Every row gives one point. Any point is a mix of the corners, with weights that add up to 1. It lies inside the corners' shape when no weight is negative. Is each point inside? If not, which corners have a negative weight?

Corners:
(1): [-2.8 -1.5]
(2): [-5.6  3.4]
(3): [ 8.8 -5.6]
Points:
[ 0.8 -2.6] -> inside
[ 7.2 -5.5] -> outside (2)
[-3.6  2.4] -> outside (1)
[ 1.1 -0.3] -> outside (1)
[-0.9 -1.9] -> inside

Corners:
(1): [-4.6  0.8  2.7  8.9 -8.3  2.9 -0.1 11.1]
(2): [ 3.6 -1.5 -1.9 -3.8 -0.9 -5.5 -1.1 -5.9]
(3): [  7.2  11.7  -0.8   7.0  -1.4  14.2 -11.9   7.3]
(4): [-0.9 -8.2 -6.1 -2.5  0.7  2.0  2.7 -0.2]
(5): [ 0.1 -5.6  2.5 -7.3  3.5 -5.7 -1.4 -3.1]
(6): [  0.8  -1.5   2.5 -12.0   1.9  -5.0   4.9  -0.4]
(7): [-6.1 -0.9  1.3 -6.8  0.5 -1.6 -2.5 -0.3]
(8): [ 6.1  8.4 -1.5  5.3  3.0  7.2 -2.9  3.6]
(9): [-3.5 -4.0  2.3 -3.7  1.2  7.3  1.9 -0.4]
Points:
[-1.9 -5.1 -3.9 -0.2 -1.8  3.2 -0.8  0.1] -> outside (5, 6, 8)
[ 2.2  2.1 -0.5 -0.1  0.3  1.3 -1.3  0.7] -> inside
[ 3.0  1.4 -0.3  0.1  0.8  3.4 -1.7  1.2] -> outside (7)
[ 3.2  5.5  2.3  2.9  0.7  9.3 -3.9  5.7] -> outside (2, 4, 7)
[-1.4 -3.4  1.3 -6.8  0.9 -2.5  3.1 -0.5] -> outside (3)
[-1.4 -0.6  0.0 -0.5 -1.2  3.1 -4.3  1.9] -> outside (6, 8)
[ 1.5  0.0 -1.7 -1.1  1.2  5.4 -2.1  0.9] -> outside (1)
[-1.3  0.0  0.5 -3.6  0.6 -0.7 -2.5  0.5] -> outside (9)
[-3.7 -1.0  0.2  0.5 -2.6  5.2 -0.9  5.5] -> outside (2, 5, 8)

Corners:
(1): [-1.7  2.8  3.8  1.2  1.5 -2.6 -1.8 22.9  3.7  0.1  0.2 -3.0]
(2): [ -5.7  -0.1  -1.4  -0.2  -0.8   6.2 -10.9  -2.7  -0.9  -1.6   0.8  -1.3]
(3): [-4.3 -3.7 -3.0 -7.3  1.5 10.0 -6.1  0.4  1.6 -0.8 11.0  0.0]
(4): [-9.2 -7.4 -3.9 -4.2  1.2  8.1 -2.0 -5.7 -1.2 -6.5 -0.6  1.8]
(5): [ 4.6 -2.7 -2.3 -0.5 -6.1 -8.4  0.7 -2.1 -2.4 -0.5 -2.8  2.4]
(6): [-7.4 -8.0  1.9  2.8  4.9 -2.1 -1.7 -3.5  4.6 -1.6  0.8 -0.6]
(7): [-5.1  0.4 -2.1 -2.7  9.6  1.9 -2.6 -6.3  0.9 -1.3  3.2 -0.7]
(8): [16.7 -0.9 -3.7 -3.4 -4.2 -5.4  0.2 -0.6  9.9  2.7  0.4  3.6]
(9): [-1.7 -0.9  3.1 -9.5 -4.8 -0.9 -7.4 -6.2  5.2  2.3 -0.8  3.1]
(10): [-6.2 -0.5 -1.3  1.6 -4.6  0.5 -1.6  0.8 -0.6 -4.4 -0.2 -5.5]
(11): [-6.4  0.6 -0.9 -1.0 -1.6 -4.0 -6.1 -4.6  2.6 -7.0 -2.6  4.2]
(12): [-8.7 -0.9 17.9  0.2 -9.6 -4.4  0.6 -5.7 -1.9 -4.1 -2.5 -1.3]
(13): [-5.4  1.6 -3.0  3.6 -0.6  0.2  1.3  1.7  1.9 -0.3 -2.3  2.2]
Points:
[-3.4  0.5  3.0 -1.1 -1.8 -0.7 -4.2  0.8  2.8 -1.0  0.1 -0.2] -> outside (4, 5)
[-2.0 -2.9 -1.4 -1.5 -2.1 -0.9 -1.8 -1.5 -0.2 -2.3 -0.9  1.1] -> inside
[-1.9  0.1  3.4 -3.5 -0.7 -0.7 -4.2  1.8  2.0 -1.3  1.0  0.4] -> outside (6, 10, 13)
[-6.8  0.5  1.8 -1.0 -1.0  2.0 -3.4 -1.8 -1.5 -1.5 -1.2 -1.0] -> outside (3, 6, 8, 11)
[-0.6 -1.6  1.0 -1.3 -2.5 -0.4 -2.3 -3.9  2.2  0.4  1.1 -0.2] -> outside (1, 4, 11)
[-3.0 -0.5  3.1 -2.1  1.0  2.4 -4.3 -0.5  3.7  1.8  3.5  0.4] -> outside (4, 5, 10, 11)
[-6.8 -1.6  1.5 -1.6 -1.4  1.4 -3.6 -1.1  0.0 -3.1  1.4 -0.4] -> outside (8)
